Every row gives one point. The ring and each string are closed loops that go straight from each point to the next, and from the last back to the first. Before rounding, they use only three directions, however many columns there are. Count how often each string passes through the ring. Passing back the other way cancels.

Ring (6 x 3):
[[ 16.0  22.6  -4.6]
 [ -1.0  35.3  -5.8]
 [-22.9  27.4 -11.1]
 [-13.4  -9.0 -15.7]
 [ 12.0 -25.7 -13.2]
 [ 26.8 -15.6  -8.3]]
String, 21 rows:
[[-31.5   7.6  -9.0]
 [-32.1  11.1 -19.2]
 [-13.0   6.9 -22.2]
 [-24.1  -9.7 -20.0]
 [-17.1 -16.2  -7.7]
 [ -6.1  -9.5  -6.4]
 [  9.4 -45.3 -14.5]
 [ 25.9 -37.1 -17.3]
 [ 38.1 -43.5 -15.0]
 [ 19.2 -26.2  -5.2]
 [  7.3  -6.8  -6.6]
 [ 25.9 -13.4 -14.4]
 [ 40.6 -31.3 -18.1]
 [ 29.5 -35.7 -16.0]
 [ 19.8 -16.8 -20.5]
 [  2.3  -5.8 -11.5]
 [-14.3 -18.0  -5.5]
 [-25.3 -18.9 -14.0]
 [-20.1   0.1 -23.4]
 [ -8.3   6.7 -14.0]
 [-10.9   3.5  -5.9]]
Times through: 1
String:
[[  4.1  -3.0 -13.8]
 [ 17.4 -17.3 -22.3]
 [ 25.9 -40.9 -18.6]
 [ 18.7 -33.6  -7.6]
 [ 11.0 -22.5  -1.5]
 [ 21.1 -23.8  -0.3]
 [ 48.4 -18.6  -6.7]
 [ 23.3  -4.9  -0.9]
 [  6.7   4.0  -4.9]
 [ 16.5  12.6 -10.0]
 [ 24.9  28.0  -9.5]
 [ 17.2  44.7  -2.7]
 [ -4.1  33.3   1.9]
 [ -4.4  19.6  -5.0]
 [ -0.5  24.4 -11.9]
 [ -6.4  41.4 -16.8]
 [-26.7  47.8 -13.7]
 [-35.4  29.8  -7.0]
 [-18.9  11.4  -6.9]
 [ -6.0  10.2 -14.2]
 [-11.9   8.0 -19.8]
 [-22.8  -6.0 -23.9]
 [-23.5 -21.5 -14.4]
 [-13.2 -14.6  -5.0]]
Times through: 4
